Every row gives one point. To make a cloud, some directions were put in groups of two or more. Within a group, all points are equally far from the middle, so they leave a hole (a ring in 2 directions, a hollow ball in 3). The other directions are filled evenly. Then the cloud was stretched, turned, moved and blurred a little. Count the holes, and give their numbers of directions, smallest first.

Cloud (22 x 3):
[[-0.09 -0.08 -0.45]
 [-0.33  0.05 -0.29]
 [-0.11 -0.34  0.21]
 [ 0.25  0.25  0.13]
 [-0.36 -0.18  0.62]
 [ 0.20 -0.30 -0.10]
 [ 0.19 -0.05  0.33]
 [ 0.13  0.43  0.35]
 [-0.46 -0.03  0.22]
 [-0.34  0.22  0.42]
 [-0.12 -0.36  0.21]
 [-0.16  0.17  0.33]
 [ 0.39  0.08  0.11]
 [-0.17 -0.63 -0.23]
 [-0.40  0.18 -0.16]
 [ 0.25 -0.17 -0.38]
 [ 0.04 -0.41 -0.21]
 [-0.17 -0.12 -0.34]
 [ 0.25 -0.73 -0.17]
 [-0.47 -0.27  0.43]
 [-0.20 -0.45  0.13]
 [ 0.35  0.18  0.49]]
Holes: 0

Cloud (27 x 4):
[[-0.35  0.37 -0.02 -0.35]
 [-0.05  0.07  0.04  0.61]
 [-0.18 -0.51  0.07 -0.08]
 [-0.35  0.08  0.07 -0.56]
 [ 0.13 -0.49 -0.08  0.05]
 [-0.23 -0.34 -0.40 -0.13]
 [ 0.34  0.41 -0.17  0.19]
 [-0.46  0.12 -0.04  0.28]
 [-0.25  0.19 -0.12 -0.57]
 [-0.48 -0.30 -0.03 -0.13]
 [-0.34 -0.14  0.25 -0.51]
 [-0.09  0.11 -0.48 -0.44]
 [-0.16  0.22  0.34  0.42]
 [-0.03 -0.12  0.29 -0.56]
 [ 0.08 -0.24  0.35  0.37]
 [-0.11  0.14 -0.50 -0.40]
 [-0.23 -0.23 -0.49 -0.11]
 [-0.42  0.06  0.12 -0.49]
 [ 0.14  0.24 -0.38  0.46]
 [ 0.07 -0.02  0.06  0.61]
 [ 0.24  0.31  0.37  0.03]
 [-0.06 -0.29  0.51 -0.17]
 [-0.02 -0.14  0.36 -0.49]
 [ 0.25 -0.41 -0.10  0.12]
 [-0.41  0.26  0.16  0.26]
 [-0.40 -0.04 -0.36  0.18]
 [-0.31  0.19  0.12  0.44]]
Holes: 2 (2, 2)

Cloud (47 x 6):
[[ 0.03 -0.02  0.21 -0.05 -0.06 -0.60]
 [ 0.20  0.31  0.16 -0.27  0.35 -0.08]
 [ 0.45 -0.11 -0.38 -0.43 -0.18 -0.15]
 [-0.08  0.16  0.02 -0.47  0.02 -0.61]
 [-0.14 -0.08 -0.47 -0.20 -0.14 -0.61]
 [-0.23 -0.02 -0.56 -0.03 -0.15  0.30]
 [ 0.19 -0.21 -0.65  0.26 -0.31 -0.32]
 [-0.18 -0.29  0.04  0.44  0.10 -0.07]
 [-0.25 -0.64 -0.17  0.19 -0.25 -0.30]
 [-0.40  0.08 -0.55  0.15  0.17  0.11]
 [ 0.15 -0.14  0.45 -0.45 -0.26 -0.30]
 [-0.51 -0.31 -0.42 -0.09 -0.24 -0.33]
 [ 0.04  0.41 -0.16 -0.01  0.35 -0.18]
 [-0.48 -0.27 -0.08 -0.52 -0.21 -0.11]
 [ 0.23  0.27  0.08 -0.47 -0.30 -0.26]
 [-0.03  0.01  0.37 -0.59 -0.19 -0.29]
 [-0.29  0.14 -0.09  0.32 -0.02  0.28]
 [ 0.24 -0.34 -0.17 -0.61 -0.27 -0.31]
 [ 0.62 -0.05 -0.25  0.21  0.00 -0.19]
 [ 0.17  0.39 -0.29 -0.30  0.32 -0.13]
 [-0.04 -0.03 -0.04 -0.64  0.43 -0.30]
 [ 0.71 -0.09 -0.15 -0.01 -0.17 -0.20]
 [ 0.25 -0.22  0.38 -0.20  0.16 -0.46]
 [-0.40 -0.22 -0.38 -0.13  0.05 -0.51]
 [-0.01 -0.56  0.05 -0.04  0.09  0.24]
 [ 0.40 -0.20 -0.01  0.13  0.32 -0.23]
 [ 0.63 -0.11 -0.36  0.08 -0.04 -0.22]
 [ 0.28  0.36  0.06 -0.30  0.00  0.12]
 [ 0.32 -0.04 -0.55 -0.23 -0.17 -0.47]
 [ 0.57 -0.07  0.08 -0.09 -0.22  0.10]
 [ 0.27  0.05 -0.23  0.42 -0.39 -0.30]
 [ 0.18 -0.50 -0.06 -0.56 -0.29 -0.26]
 [-0.34 -0.17 -0.57 -0.01 -0.34 -0.36]
 [ 0.09 -0.40 -0.36 -0.03 -0.18 -0.62]
 [-0.09 -0.13  0.03 -0.77  0.20 -0.40]
 [-0.18 -0.07 -0.03  0.48  0.02  0.18]
 [ 0.19 -0.13  0.44 -0.30  0.12 -0.45]
 [ 0.37 -0.01 -0.25  0.47  0.03 -0.12]
 [ 0.00  0.14  0.19 -0.43  0.00 -0.58]
 [-0.11  0.10  0.12 -0.12 -0.04 -0.60]
 [-0.46 -0.15  0.14  0.18 -0.18 -0.25]
 [-0.32  0.10 -0.24 -0.19 -0.08 -0.59]
 [-0.55 -0.16  0.08 -0.49 -0.11 -0.07]
 [-0.36 -0.49 -0.07 -0.45  0.10  0.02]
 [-0.38  0.26 -0.27  0.27  0.16  0.08]
 [ 0.48 -0.23 -0.37 -0.11 -0.24 -0.50]
 [ 0.19 -0.43  0.02 -0.51  0.34 -0.25]]
Holes: 3 (2, 2, 2)

Cloud (52 x 6):
[[-0.04  0.08 -0.16  0.06  0.30  0.47]
 [-0.03  0.28  0.13  0.35 -0.33 -0.17]
 [-0.09  0.39 -0.21  0.59  0.26  0.27]
 [ 0.06  0.22  0.19  0.04 -0.10  0.16]
 [-0.71  0.14  0.10 -0.18  0.35  0.36]
 [-0.28  0.25  0.13 -0.86  0.49  0.28]
 [ 0.12  0.12  0.31 -0.54  0.08  0.19]
 [-0.35 -0.29 -0.35 -0.28 -0.24  0.31]
 [ 0.25  0.26 -0.16 -0.21  0.65 -0.06]
 [-0.08 -0.04  0.23 -0.39  0.27  0.27]
 [ 0.31  0.13 -0.17 -0.08 -0.28 -0.02]
 [ 0.25 -0.47  0.09 -0.42 -0.26  0.16]
 [ 0.31 -0.17  0.16  0.17 -0.18 -0.01]
 [-0.38  0.17  0.28  0.69  0.33  0.37]
 [-0.30 -0.24  0.25 -0.53 -0.32  0.24]
 [ 0.37 -0.40 -0.18  0.23 -0.36  0.17]
 [-0.35 -0.16  0.10 -0.15 -0.13  0.31]
 [ 0.04 -0.26  0.46 -0.87  0.26  0.05]
 [ 0.06 -0.20  0.06  0.11 -0.54 -0.10]
 [ 0.23 -0.03  0.35  0.12 -0.18  0.50]
 [ 0.22 -0.10  0.02  0.28  0.00 -0.29]
 [-0.26  0.03 -0.30  0.28 -0.16 -0.12]
 [-0.48  0.37  0.47  0.56  0.51  0.18]
 [-0.21  0.43 -0.16 -0.17  0.34 -0.16]
 [-0.21  0.46 -0.41 -0.14  0.41 -0.03]
 [-0.24  0.36 -0.34  0.39 -0.10  0.05]
 [ 0.12 -0.26 -0.28  0.28  0.09  0.03]
 [-0.12 -0.16 -0.50 -0.04 -0.22  0.46]
 [-0.26  0.37  0.03  0.83  0.18  0.05]
 [-0.17 -0.16  0.10  0.19 -0.08  0.39]
 [ 0.09 -0.04  0.35 -0.71  0.54  0.10]
 [-0.28  0.24 -0.18 -0.36  0.24  0.44]
 [-0.13  0.04  0.22 -0.68 -0.19  0.27]
 [-0.54  0.22  0.17  0.21  0.27  0.07]
 [-0.20 -0.27 -0.74 -0.24 -0.24  0.39]
 [ 0.00 -0.09  0.45 -0.04 -0.18 -0.11]
 [ 0.25  0.07  0.02  0.34 -0.18  0.08]
 [ 0.07 -0.16 -0.10  0.29 -0.20  0.25]
 [ 0.07 -0.15  0.46 -0.24  0.01 -0.43]
 [-0.22  0.34 -0.39  0.19  0.08  0.38]
 [-0.32  0.24  0.07 -0.19  0.18  0.52]
 [-0.04  0.55  0.23 -0.15  0.28 -0.17]
 [-0.32  0.12  0.54  0.50  0.30  0.18]
 [ 0.28  0.53 -0.39 -0.05  0.46 -0.05]
 [ 0.16  0.63 -0.34 -0.21  0.13 -0.26]
 [-0.31 -0.37  0.26 -0.17 -0.68  0.28]
 [-0.19 -0.03  0.44 -0.10 -0.14 -0.26]
 [-0.66 -0.18  0.08 -0.06  0.13  0.72]
 [-0.26 -0.04 -0.35 -0.31  0.28 -0.02]
 [-0.31  0.21  0.58  0.13 -0.18  0.16]
 [-0.50 -0.16 -0.17  0.05 -0.11 -0.03]
 [-0.52 -0.25  0.28  0.05 -0.36  0.39]]
Holes: 0

Cloud (78 x 8):
[[-0.23  0.34 -0.20 -0.57  0.41  0.25 -0.17 -0.13]
 [ 0.25 -0.07 -0.41 -0.69 -0.02 -0.23 -0.29 -0.06]
 [-0.15  0.00 -0.17 -0.19 -0.25  0.73  0.38 -0.11]
 [-0.19 -0.39 -0.16  0.28 -0.12 -0.10 -0.57 -0.21]
 [ 0.15 -0.21 -0.17  0.09  0.17 -0.36 -0.59  0.02]
 [ 0.10 -0.24  0.26  0.32 -0.18  0.36 -0.19  0.24]
 [ 0.28  0.45 -0.19 -0.32  0.33  0.19  0.34 -0.05]
 [ 0.29  0.20  0.01  0.20 -0.12 -0.40 -0.61  0.10]
 [-0.20 -0.19  0.27 -0.28  0.19 -0.28 -0.79  0.28]
 [ 0.62  0.12 -0.29 -0.25 -0.35 -0.01 -0.52  0.22]
 [-0.17 -0.03 -0.68  0.20  0.14  0.11  0.10  0.16]
 [ 0.18  0.29 -0.22 -0.23 -0.80  0.18 -0.04 -0.34]
 [-0.10 -0.02  0.20  0.10 -0.50  0.28  0.24 -0.34]
 [-0.21 -0.07 -0.08  0.06 -0.11  0.74  0.27  0.15]
 [ 0.48  0.25 -0.11 -0.41 -0.05  0.40  0.68 -0.20]
 [ 0.22  0.40 -0.03 -0.58  0.02  0.28  0.42 -0.12]
 [ 0.06  0.07 -0.68 -0.12 -0.15  0.58  0.21 -0.12]
 [-0.02 -0.28 -0.17 -0.05 -0.09  0.37  0.18  0.35]
 [ 0.05 -0.11  0.11  0.15  0.25  0.24  0.11  0.56]
 [ 0.32 -0.22  0.21  0.02 -0.20  0.24  0.22 -0.25]
 [ 0.27 -0.02 -0.28 -0.26  0.17 -0.02 -1.00  0.35]
 [ 0.11  0.42 -0.15 -0.31  0.22  0.16 -0.79 -0.10]
 [ 0.03 -0.23 -0.35  0.10 -0.35  0.46  0.26  0.11]
 [ 0.30 -0.06 -0.10 -0.23  0.12  0.26 -1.02  0.38]
 [ 0.11 -0.25  0.00 -0.16  0.10  0.31  0.06  0.51]
 [-0.51 -0.10  0.05 -0.28  0.36  0.14  0.12 -0.33]
 [ 0.06 -0.12 -0.17 -0.56  0.24 -0.15  0.02 -0.28]
 [-0.06 -0.37 -0.25  0.19  0.44  0.05 -0.33  0.20]
 [-0.20  0.15 -0.09  0.38  0.26  0.20 -0.05  0.25]
 [-0.09  0.01 -0.34 -0.25 -0.51  0.51  0.09  0.07]
 [-0.66  0.14 -0.27 -0.17  0.34  0.04  0.11 -0.12]
 [ 0.58  0.19  0.01 -0.48  0.01  0.24  0.38  0.56]
 [ 0.38 -0.03  0.01 -0.27  0.00 -0.19 -0.79 -0.14]
 [-0.12 -0.23  0.00 -0.09 -0.52  0.24 -0.04 -0.36]
 [ 0.14 -0.09 -0.13 -0.06  0.00  0.52  0.61  0.25]
 [ 0.45  0.21  0.35 -0.09  0.28 -0.24 -0.25 -0.09]
 [ 0.22  0.23  0.09  0.16 -0.25 -0.03 -0.55 -0.21]
 [ 0.21  0.18 -0.16 -0.39  0.49  0.00 -0.86  0.47]
 [-0.11  0.23 -0.33  0.05  0.44 -0.04  0.00 -0.21]
 [-0.38  0.37  0.00 -0.17 -0.16  0.04 -0.50  0.03]
 [-0.12  0.27 -0.09 -0.55 -0.09  0.53 -0.08 -0.11]
 [-0.05 -0.18 -0.25 -0.27  0.10 -0.21 -0.24 -0.55]
 [-0.05 -0.08 -0.08 -0.62  0.08 -0.30 -0.19  0.16]
 [-0.20 -0.02 -0.06  0.30  0.24  0.35 -0.24 -0.43]
 [-0.26  0.12  0.01 -0.07  0.58 -0.14 -0.80  0.40]
 [ 0.09  0.11 -0.58  0.07 -0.13  0.28  0.75  0.03]
 [ 0.27  0.21  0.28 -0.51 -0.44  0.19  0.02 -0.16]
 [ 0.30 -0.02 -0.21 -0.40  0.13 -0.09  0.30 -0.33]
 [ 0.30 -0.25 -0.21 -0.39  0.17  0.43 -0.41  0.34]
 [-0.04  0.17  0.20  0.09 -0.29  0.47  0.52 -0.35]
 [-0.33  0.21 -0.08 -0.02  0.13 -0.16 -0.80 -0.26]
 [ 0.00  0.05  0.51  0.02 -0.31 -0.19 -0.23 -0.06]
 [ 0.24 -0.22  0.26 -0.38 -0.30 -0.08  0.30  0.14]
 [-0.36  0.13 -0.22  0.11 -0.10  0.23 -0.19  0.39]
 [-0.28 -0.03 -0.16 -0.05 -0.29  0.08 -1.02  0.05]
 [-0.29  0.39 -0.41  0.04 -0.51  0.24 -0.03 -0.42]
 [ 0.37  0.19 -0.26 -0.09 -0.38  0.49 -0.23  0.25]
 [-0.09 -0.01 -0.73 -0.12 -0.45  0.51  0.35 -0.16]
 [-0.59 -0.22 -0.02  0.28  0.05 -0.16 -0.09 -0.02]
 [ 0.41  0.37 -0.23 -0.18  0.03  0.11  0.29  0.53]
 [-0.26 -0.13  0.29 -0.09 -0.27  0.32  0.28  0.13]
 [-0.11  0.39  0.36  0.21 -0.07  0.07 -0.34  0.27]
 [-0.31 -0.06 -0.13  0.50 -0.43  0.15  0.43 -0.11]
 [ 0.19 -0.09 -0.41 -0.09  0.31 -0.38 -0.18  0.15]
 [ 0.41  0.01 -0.44 -0.41  0.23 -0.08  0.12 -0.14]
 [ 0.52  0.52  0.01 -0.08  0.04  0.13 -0.61  0.26]
 [-0.10  0.29 -0.03  0.06  0.20 -0.13  0.38 -0.13]
 [-0.31 -0.40 -0.15  0.31  0.05  0.49 -0.01  0.00]
 [ 0.25 -0.34 -0.20 -0.42  0.08  0.00 -0.52 -0.21]
 [ 0.04  0.34 -0.30 -0.32  0.22  0.23  0.27 -0.37]
 [-0.60 -0.12 -0.16  0.28  0.06  0.33  0.14 -0.46]
 [ 0.26 -0.19 -0.08  0.09  0.38  0.23  0.33  0.00]
 [ 0.25  0.26 -0.05 -0.63 -0.37 -0.25 -0.28  0.26]
 [ 0.20  0.08  0.66 -0.20 -0.15 -0.18 -0.26  0.02]
 [ 0.18  0.16 -0.34 -0.67  0.41  0.34  0.01 -0.11]
 [ 0.19  0.11 -0.11 -0.41 -0.16  0.53  0.67 -0.22]
 [ 0.31 -0.10 -0.21  0.03  0.32  0.20  0.45  0.04]
 [-0.16 -0.31  0.20 -0.11  0.55 -0.04 -0.28  0.39]]
Holes: 1 (6)
